Every row gives one point. Each copy is the shape, with its points in the same order, stretched, turned, moved and blurred by noise. Is it also mirrored, or only turned?
In the rows, zero is written as 128.

Shape (9 x 3):
[[ 83 136 125]
 [ 89 121 143]
 [244 110  97]
 [ 82 133 221]
 [114 112  90]
 [ 93 135 158]
 [ 84 123 112]
 [ 98 112 126]
 [ 94 171 116]]
Copy 1 (9 x 3):
[[126 122 163]
 [108 114 159]
 [127 163  14]
 [ 43 121 173]
 [148 110 119]
 [ 97 127 156]
 [136 111 156]
 [119 109 143]
 [140 156 168]]
Copy 1 is: mirrored
Copy 2 (9 x 3):
[[142 157 101]
 [140 146 112]
 [142  21 128]
 [109 193 171]
 [171 120  82]
 [132 163 124]
 [154 154  92]
 [157 147 112]
 [110 157  83]]
Copy 2 is: mirrored
Copy 3 (9 x 3):
[[134 127 173]
 [119 106 166]
 [127 126   7]
 [ 35  91 192]
 [168 117 126]
 [ 95 112 168]
 [152 113 164]
 [137 106 150]
 [125 160 169]]
Copy 3 is: mirrored

Shape (7 x 4):
[[112 136  99 100]
 [123 122  75 127]
 [106 181 160 122]
 [170 155  97 168]
 [196 132 137 202]
 [124 168 155  73]
 [112 105  82 125]]
Copy 1 (7 x 4):
[[140 132  74 119]
 [145 118  82 160]
 [113 191 142  92]
 [152 152 150 188]
 [145 118 219 188]
 [148 162 108  46]
 [126 107  79 165]]
Copy 1 is: only turned
Copy 2 (7 x 4):
[[103 150  97 132]
 [126 129  81 139]
 [112 176 174 134]
 [197 142 115 141]
 [223 106 150 135]
 [ 99 195 147  95]
 [106 108  86 136]]
Copy 2 is: only turned
Copy 3 (7 x 4):
[[124 162 108 118]
 [107 162  89 149]
 [174 136 175 138]
 [181 158  75 202]
 [212 105  68 227]
 [187 137 145  84]
 [100 150  93 150]]
Copy 3 is: only turned

Shape (10 x 4):
[[ 97 109 106  77]
 [ 82 168 109  94]
 [107 163 107  78]
 [111 166 127 130]
 [212 105 126  84]
 [218 147  97 130]
 [ 89 154  96 115]
 [151 113 146  85]
 [162 134 154 235]
 [ 84 152 110 176]]
Copy 1 (10 x 4):
[[ 77 119  91 132]
 [ 79 150 160 106]
 [ 86 151 135  91]
 [117 153 163 118]
 [158 112  37 111]
 [184 166  72 108]
 [ 83 164 135 124]
 [133  97  90 118]
 [209 140 162 198]
 [112 163 176 160]]
Copy 1 is: only turned
Copy 2 (10 x 4):
[[ 98 130 131  87]
 [149 110 117  70]
 [140 135 104  75]
 [170 110 118 115]
 [122 198  93 155]
 [150 169  56 175]
 [134  96 108  95]
 [135 170 128 125]
 [207  83 140 227]
 [162  64 128 134]]
Copy 2 is: mirrored

Shape (10 x 6):
[[126 104 176 106 125 101]
 [ 95 155 166  87 132 136]
 [153 124 165  55 121 162]
 [ 57 107 126 170 150 137]
 [161 144 160 100 185 143]
 [ 92 101 171  74 140  56]
 [164 172  70 125 180 132]
 [153 164  79 173  80 161]
 [111  69  97 133  89 164]
 [173 104  85 134  77 161]]
Copy 1 (10 x 6):
[[106 119 178 117 137 122]
 [108  68 152 120 140 138]
 [143  51 190 103 103 148]
 [ 84 146 128 127 185 167]
 [184  74 179 122 173 121]
 [ 80 108 178  67 133  88]
 [189  84  86 115 163 129]
 [157 128  71 183 125 176]
 [111 167 129 104 127 197]
 [182 146 113 119  94 167]]
Copy 1 is: mirrored
Copy 2 (10 x 6):
[[120 135 192 144 138 140]
 [ 70 106 151 112 101 138]
 [145  74 158 114  69 141]
 [ 62 127 112 149 185 162]
 [116  58 149 132  97  74]
 [132 173 220  78 164 116]
 [138 101  62 119 124  56]
 [126 147  40 183  80 140]
 [154 106 102 166 150 211]
 [177 114  77 187 100 174]]
Copy 2 is: mirrored
Copy 3 (10 x 6):
[[ 99  88 167 106 124 110]
 [107 134 180  91  81 143]
 [108  99 118  49  58 135]
 [100 140 172 181 156 188]
 [131 136 159  49 141 126]
 [123  80 222 115  96 113]
 [182 176 151  98 159 113]
 [125 175  63 157 126  93]
 [110  89  78 172 102 178]
 [139 108  47 149 106 123]]
Copy 3 is: mirrored

Shape (12 x 6):
[[201 117  99 178  54 137]
 [117 110 107 147 155 150]
 [185  57 130 142  99  93]
 [ 89 152 164 188 157 132]
 [197 132 135 147 107 108]
 [ 96 184 143 187 137 109]
 [225 103 134 113  83 136]
 [ 88 109 123 118 132 101]
 [ 97 174 142 156 143  94]
 [ 69 104 137 152 101 162]
 [109 175 112 200 162 112]
 [ 95 157  76 149 149 132]]
Copy 1 (12 x 6):
[[231  65  98 174 138  95]
 [ 93  98 119 123 150 154]
 [189  95 136 127 220  64]
 [ 65 153 147 171 102 129]
 [195 121 141 165 163 116]
 [ 91 172 110 170  91 133]
 [242  79 166 134 169 111]
 [ 96 142 115  74 154 116]
 [ 93 182 112 144 114 135]
 [ 86  94 129  90  92 102]
 [ 83 157  85 194 122 156]
 [ 85 124  67 122 125 179]]
Copy 1 is: only turned
Copy 2 (12 x 6):
[[101 132 176 222 180 110]
 [123  86 134 139 106 138]
 [ 89  94 199 154 166  74]
 [165 129 172 123  81 181]
 [137 110 178 163 187 103]
 [191 151 161 150  88 160]
 [ 91 110 165 162 230  90]
 [132 128 138 112  94 105]
 [193 144 151 131  98 136]
 [ 98 159 138 132  79 162]
 [194 106 160 168  79 155]
 [161 110 112 161  84 130]]
Copy 2 is: mirrored
Copy 3 (12 x 6):
[[178  20 135 159 104 130]
 [ 93 124 131 144 160 165]
 [170  70 140 169 185  89]
 [101 197 175 169 100 141]
 [184 103 120 142 111 114]
 [ 97 175 155 152  53 125]
 [219  66 132 121 151 123]
 [ 70 142 153 115 154 101]
 [ 92 183 139 137  79 107]
 [ 72 121 206 141 142 132]
 [ 94 167 110 175  71 149]
 [ 65 124 102 122 111 156]]
Copy 3 is: only turned

Shape (13 x 8):
[[ 65 125 115 119 146 110  99 119]
 [102  63  97  96 158 103 166 137]
 [166 156 123 142 100 171 108  73]
 [144  70  69  90 153 107 153 163]
 [ 91 102  81 160 158 125 113 172]
 [178 141 148 134  56 161  99  91]
 [142 113 179 172  89 171 110 111]
 [117 108  69 135 143 122 142 160]
 [152 145 133 181  56 100 101 112]
 [137 183 166 135  67 156 134 131]
 [ 97  81  45 140 115 130 183 134]
 [ 54  99  84 120 120 139  73 184]
 [163 175 177 150 116 157 102 108]]
Copy 1 (13 x 8):
[[ 87 104 117 120 111  89 145 189]
 [ 86  88 110  46 123 144 189 173]
 [139  97 129 165 126 166 107  98]
 [112 113  85  41 127 173 171 179]
 [123 132 101 116 115 135 161 217]
 [146  87 139 153  87 176  92  91]
 [118 103 173 158  72 176 141 122]
 [126 119  80  91 117 149 182 193]
 [180  75 144 148  54 139 112 149]
 [152 137 112 153  65 131 132  81]
 [128  83  60 102 101 177 206 169]
 [ 89 145  86 116  73 141 128 232]
 [146 136 153 156 118 128 108  92]]
Copy 1 is: only turned
Copy 2 (13 x 8):
[[ 96 123  95 139  96 204 124  89]
 [ 73  79 133 116 124 207 155 190]
 [176 101 123 127 144  86 139  63]
 [ 79  56 148 130 193 194 160 178]
 [ 72 135 108 177 142 202 161 113]
 [198  87 140 155 129  58 114  79]
 [172 148 158 158  93  94 110 104]
 [ 91 100 121 164 159 181 167 142]
 [133 111  97 183 120  48 144  92]
 [194 156  85 151 108 101 120 117]
 [104  99 116 171 120 192 205 167]
 [124 112  83 224 118 240 120  99]
 [163 153 131 119 134  80 101  81]]
Copy 2 is: only turned
Copy 3 (13 x 8):
[[162 161 168  95 140 103 160 161]
 [130 121 133  92 134  89 232 139]
 [148 109  89 125 100 186  92 128]
 [144  90  87  95 158  97 217 136]
 [167 167  82 148 177  91 179 157]
 [161  73  81 143  80 156  66 142]
 [160 132 104 193  77 126  76 141]
 [146 129  76 113 166 106 185 149]
 [137 126  71 131 134 107  67 129]
 [100 113 111 156  90 151  48 183]
 [109 145  53  92 120 102 189 153]
 [208 153  96 123 154  74 169 230]
 [139 114 132 172 115 164  70 141]]
Copy 3 is: mirrored

Shape (13 x 8):
[[143 117  77  92 112 213 177 124]
 [124 101 110 129 188 131 114 160]
 [138 146 119 113  83 153  45 144]
 [ 79 154 143  77 172 158  77 115]
 [117 105 175 154  68 115 179  85]
 [ 96 105  93 118  68 145 103 119]
 [ 81 150 103 194  87 147 137 127]
 [146 190 159 110 131  99  40  55]
 [104 190 133 175 158  78 139 110]
 [101 112 140 107 118 130 127 151]
 [ 93 118 113 208 142 184 193 112]
 [132 164 151 127 102 133 111 136]
 [102 122 204  90 115 113 166 127]]
Copy 1 (13 x 8):
[[192 176 126 101 114 212 117  36]
 [193 144 155 169 171 104  72 123]
 [177  90  65 166  77 144  81 150]
 [182  79 114  97 158 126  72 131]
 [ 50  89 140 140 132 190 141  90]
 [135 108  86 152  75 155  60  86]
 [ 91 177  62 141 118 178  90 110]
 [136  36  71 149 123  64 136 132]
 [ 96 155 119 135 151  73 125 143]
 [133 113 151 138 122 153  76 128]
 [103 200  98 132 196 198 114  70]
 [129 115 107 134 111 152 119 160]
 [ 99  75 194 109 138 169 127 150]]
Copy 1 is: mirrored
Copy 2 (13 x 8):
[[208 121 158 127 102 153 211  99]
 [148 121 125 107 123 177 136 177]
 [182 124 113 175 105 150  75  89]
 [133 197 136 121 104 199  93 112]
 [ 75 100 190 162  64  68 140 109]
 [147  91 122 119  74 135 113  78]
 [ 91  76 100 171  88 149 154  81]
 [114 193 128 169 170 107  38  89]
 [ 54 150  87 165 138 119 131 145]
 [137 129 137 136  58 146 126 141]
 [ 80  72 154 150 110 169 211 104]
 [135 144 133 187  96 127 113 121]
 [ 97 172 190 154  42 110 122 155]]
Copy 2 is: only turned
Copy 3 (13 x 8):
[[ 76  92 143 139 113 222 134 183]
 [ 95 129 115 164 114 125  72 139]
 [151 146 126  74  47 145 100  99]
 [ 91 219 115 101 110 176 109  87]
 [128 117 188  85 164 138 147 132]
 [105 106 136 103  88 150 139  81]
 [107 130 206 171  89 118 145  96]
 [222 228 109  62  97 140 124  84]
 [152 203 174 175 117  79 149 133]
 [ 85 141 139 101 116 134 116 130]
 [ 73 107 215 214 146 158 117 132]
 [139 168 159  92  92 134 124 145]
 [ 88 175 157  57 164 145 135 158]]
Copy 3 is: only turned

Shape (15 x 9):
[[123 113 123 100 136 159 128 154 128]
 [170 152 157 130 133  84 109  99  73]
 [127 136 101 104  35 124 113 197 143]
 [172 151 165 148  92 174 138 139 132]
 [179 124 195 176 150 147  93 145 175]
 [146 147 117 137 201 168 159 128  52]
 [108  77 139 194  93 177 111 110 101]
 [152 144 149  76 105 107 171  44 147]
 [173 110 139 125  48 107 164 186  88]
 [193  93 131 184 190 102 150  85  86]
 [148  85 119  97 127 138 100 131 183]
 [136 140 120 147 120 130 157 135 184]
 [116 151 187 218 142 121 168  52 134]
 [166 166 208  98 125 119 174 152  99]
 [182 117 189  75 144 102 129 149 149]]
Copy 1 (15 x 9):
[[105 122 117 134 138 141 131 135 128]
 [184 162 169  95 112 139 163 108 112]
 [123  77 160 116  63  46 109 102 125]
 [120 158 111 149 115 103 174 102 147]
 [131 166 123 205 108 156 193 127 107]
 [134 203 107 124 196 162 127 160 128]
 [107 146  85 122 139 103 194 106  61]
 [147  95 154  96 146 161 188  51 161]
 [145 108 179  90  78  40 171 136 141]
 [195 168 148 142 180 148 198 148  88]
 [131  67 122 159 115 143 149 117 113]
 [124 119 151 178 151 124 156  92 126]
 [123 204 145 155 194 170 237  60  93]
 [116 178 169 116 116 151 184 129 178]
 [142 116 170 140  96 168 177 144 158]]
Copy 1 is: only turned
Copy 2 (15 x 9):
[[129 167 125 118 148 128 116 139 133]
 [ 94 121 116 168 107  65 146  70 113]
 [124 179 185  37 121  53  95 113 139]
 [143 174  96 102  69 109 123  90 124]
 [163 170  90 137  83  91 181  84 198]
 [ 94 176  83 198 112 152 119 134  79]
 [181 144 136 181 106  91  89 114 139]
 [121  62  75  80 128  98 147 152  74]
 [123 201 185  93 100  40 132  72  73]
 [119 155  78 223 119  66 178 122 108]
 [150 156 112  81 178  91 141 134 167]
 [129 135 111  85 106  84 150 180 147]
 [154  57  92 192  53 102 162 149 136]
 [108 147 127 106  87 121 177  79  85]
 [125 159 117  87 140  99 205  86 126]]
Copy 2 is: only turned
Copy 3 (15 x 9):
[[154 134 140 126 122 141 101 166 161]
 [151 118 106  68  92 117 154  91 118]
 [100  92 113 178 100 182  84  89 115]
 [146  96 134 158  86 100 162 126 137]
 [197 113 130 173 142  75 146 104 121]
 [195 154 141  62  87 136 186 195 156]
 [120 134  86 126 153 144 174 145 212]
 [ 94 151 142 105  70  67 106 117 148]
 [155  82 132 143  58 162 142  62 158]
 [222 171  99  78  81 102 193 119 172]
 [154 141 115 162 129 110  62 136 150]
 [133 165 143 178 104 119 125 113 132]
 [107 187 138 115 137  82 211 104 166]
 [169  99 193 103  79  90 145 100 128]
 [199 111 164 128 102  77  79  95 129]]
Copy 3 is: mirrored
Copy 4 (15 x 9):
[[144 140 101 110 172  94 132 144 120]
 [135  76 199 160  93 117 153 117  98]
 [179 167 101 195 153 122 141 205 124]
 [109  99 161  94 132 151 106 194  79]
 [123  76 138  39 102 143  85 191 164]
 [160 127 193  89 216 118 152  97  99]
 [122  68  65 138 214 132  63 129  86]
 [ 29 125 162 186  68  88 131 107  34]
 [129 139 167 202 202 144 186 218  97]
 [ 88  77 204 113 199  95 120 107 134]
 [117 125  88 122 127  62  93 167 141]
 [107 168 133 138 141 117 104 151 147]
 [ 37  92 143 143 118 167  89  67  87]
 [ 98 120 199 122  96 163 207 159 102]
 [103 104 156  98  76 103 174 178 144]]
Copy 4 is: mirrored

Shape (15 x 9):
[[110 147 180 147 165 150 142 126 170]
 [130 104 213 117  90 177 133 150  66]
 [129 156 122 158 146 114 113 121 122]
 [126  72  97 182 181  99 113 159 131]
 [105  89 102  91  52 115  38 130 120]
 [167 103 152 154 112 144 128 198 148]
 [163 106 140 121 130 145 134  78 120]
 [104  82 108 171 158 160 140 113 202]
 [ 84 101 136 183  80 120 146 153 102]
 [111 122 134 102 158 133 146 172 156]
 [171 105  91 112 135 137  90 128 102]
 [110 141 149 143 138 155  70 142 111]
 [ 83 132 170 135 100 201 173  87 137]
 [133  75 124 102 119  88 110 145 150]
 [ 75 101  95  93 173  43 154 192 155]]
Copy 1 (15 x 9):
[[141  83 145 190 129 143 146 152 125]
 [196 102  73 142  66 138  93 156 171]
 [163 101 142 121 141 140 155  94 101]
 [141 150 148  85 107 121 180 143  69]
 [113 100  84  82 103  53  56  66  76]
 [149  84 102  84 100 133 146 187 136]
 [135 144  92 129 142  86 152 124 147]
 [ 61 142  96 161 149 114 160 171  81]
 [107 113  72 117  76 156 132 111 106]
 [140 118 165 111 115 149 113 164 131]
 [168 149 122  65 145  97 129 118 118]
 [196  87 130 140 116 135 100 112  93]
 [ 99 123  56 205 130 160 108 146 152]
 [103 121 128  76  98  75 120 122 115]
 [106 136 223  59  88 135 122 117 107]]
Copy 1 is: mirrored
Copy 2 (15 x 9):
[[116 204 100 103 193 148 132 107 107]
 [104  82  94  67 100 131 143  89  17]
 [113 126 132  99 163 150 133 142 159]
 [144 142 184 123 184  90  85 152 134]
 [137  46  46 182  69  85 129 146  89]
 [139 157 128 117 121 172 102  91  69]
 [109 108 129 124 140 141 172  86 112]
 [113 230 141 196 173 125 125 141  92]
 [ 65 134 125 125  88 105  81 162  90]
 [174 195  98 104 144 105 136 100 119]
 [163  72 145 121 122 132 171 121 126]
 [140 103 101 108 165 133 132 152  90]
 [ 69 190  91 138 109 140 173 129  57]
 [146 125  82 142 123  91 107  88 127]
 [179 195  90  95 140  27  90 113 204]]
Copy 2 is: mirrored
Copy 3 (15 x 9):
[[ 95 133  89 161 105  99 175 103 189]
 [ 67  99 195 177 142 106  61  95 157]
 [103 154  79 103 122 115 144 136 122]
 [100  48  47 141 137 157 181 156  81]
 [108  92 163  51 140 187 121 185 101]
 [ 63 106 129 189 103 139 179 113  96]
 [117 132 114 136 112 125  67 145 146]
 [103  75  47 168  90 168 189 106 160]
 [ 62  56 115 111 114 124 125  73 128]
 [140 100 130 146 120 113 204 116 149]
 [119 136 124 123 150 152 105 179  79]
 [ 79 130 128 121 162 147 144 146 135]
 [101 127 133 146  99 116 102  38 233]
 [121  65 131 107 108 141 158 169 107]
 [177  41  99  82 125  96 249 135 108]]
Copy 3 is: only turned
Copy 4 (15 x 9):
[[175 146 130 167 183  70  90 122 163]
 [125  97 181 203 136 128 133 128  98]
 [141 137  98 152 132 117 160  68 148]
 [114  82  93  66 130 178  94 111 134]
 [ 54  52 115 154  36 111 166 129 165]
 [159  38 158 115 188 136 138 150 133]
 [142 114 140 124  87  86 111 103  98]
 [134 117  99  88 155  65  53 153 143]
 [ 81 132 128 129 169 148 159 120 105]
 [173 140 116 120 131 113 103 171 162]
 [127  66 108 121  56 133 143 110 116]
 [127  94  92 209 115 118 141  94 149]
 [136 197 125 182 158  36  93 145 100]
 [110  84 145  80  87 120 110 149 159]
 [137 175 105  49 101 167 108 170 192]]
Copy 4 is: mirrored

Shape (15 x 11):
[[160 158  90  99 148  94 115 114  85 144  55]
 [172 150 124 119  79 173 166 137 132  96 146]
 [114  95  64 162  75  90 129 173  80 122 101]
 [129  77 169 137  84 113 115 121 143 151  92]
 [112  83 131 180  92 185 142 167 159 165 132]
 [102 132 169 139 136 182 124 125 176 183  78]
 [163 156 102 138 139 101 147  94 147 157 135]
 [142 128 125 142 163  92  73  84 148  89 162]
 [155 189  68 168 124 134 111 131 110 164 105]
 [ 85 138 129 107 105 145 103 156 102 185 159]
 [ 75  97 130 108 172 184  98  79  97 131 165]
 [ 73 175 139 173 134 120 150 138 177 104 139]
 [102 158  78 133 152 149  87 117 188 161 113]
 [139 128 108 132  88 122 135  76  92 142 137]
 [158 110 101 104 138 184 134 176 120 121 101]]
Copy 1 (15 x 11):
[[154 167 185  91 183 103 159  93 172 161 135]
 [162 187 141 181 134 169 150 137 141 153  88]
 [200 101  97  65 160 155 162 156 199 123  74]
 [125 109 130 152 148 112 221 132 156 104 174]
 [ 65 117  75 167 155 169 176 141 167 152  87]
 [ 11 159 138 158 149 141 205  71 154 152 149]
 [105 175 144 162 138  63 110 164 144 145 102]
 [158 104 140 168  85  58  65 102 110  86 107]
 [ 93 184 151 123 148 114 101 116 215 172  54]
 [ 66 121 133  96 147 178 115 143 185 112 176]
 [ 80  71 114 130  88 150  63  77  98 145 179]
 [ 87 165 157 130  69 113 148  90 121  77  43]
 [ 44 168  76 114 126 113 108  61 179 131  90]
 [139 128 140 131 102 100 128 158 154 136 148]
 [145 156 112 140 207 210 153  90 151 186  96]]
Copy 1 is: only turned
Copy 2 (15 x 11):
[[106  92 157  81 167  91 159 172 149 230 116]
 [174 150 118 134 122 151 155  98 179 111 130]
 [160  71  78 152 166 105  96 184 156 148 124]
 [115  97 124 117 133 152 126 152  85 100 157]
 [158  92 122 117 132 187 136 184 159  39 179]
 [135 113 167  57 127 171 187 205 103  87 174]
 [ 87  93 153  97 116 106 130 117 178 143  96]
 [ 85  97 199 167 116 122  58 114 128 154  63]
 [135  85 162 137 133 113 179 174 206 173 112]
 [175 102 107  87  75 155 108 204 134 149 174]
 [114 171 132 102 135 183  61 194 110 167 163]
 [148 141 161 128  99  69 119 160 136  70  95]
 [133  94 181  73 119 154 140 202 149 131  71]
 [ 87 120  92 144 115 144 123 140 156 165 116]
 [193 110 156  85 183 161 142 168 162 141 164]]
Copy 2 is: only turned
Copy 3 (15 x 11):
[[117 150  78 141 113 156 149 123  84 104  60]
 [101 107 143 148 173 100 120 179 117 182 157]
 [142 148 103 122 163 176 115  99 113 211  19]
 [193  83 173  90  72 162 114 136 109 142 116]
 [170  71 160 152 145 189  86 120 177 177 101]
 [163  52 172 155  51 169 114 132 186 104 105]
 [ 99 110  97 171 112 120 118  76 105 131 171]
 [141 131  72  93 100  57  61  97 158 107 195]
 [111  76  70 203 147 128 108  63 132 126  68]
 [153 166 147 190  63 124  85  93 139 151 105]
 [101 173 127 106  70 144  14 128 203 108 151]
 [110 108 153 162  94  66 158  90 249 171 138]
 [133 100  60 189  45 128  75 104 205 121 109]
 [ 68 119 135 133  98 144  77 111  91 172 146]
 [166 142 100 138 169 167 114 174 141 135  94]]
Copy 3 is: only turned
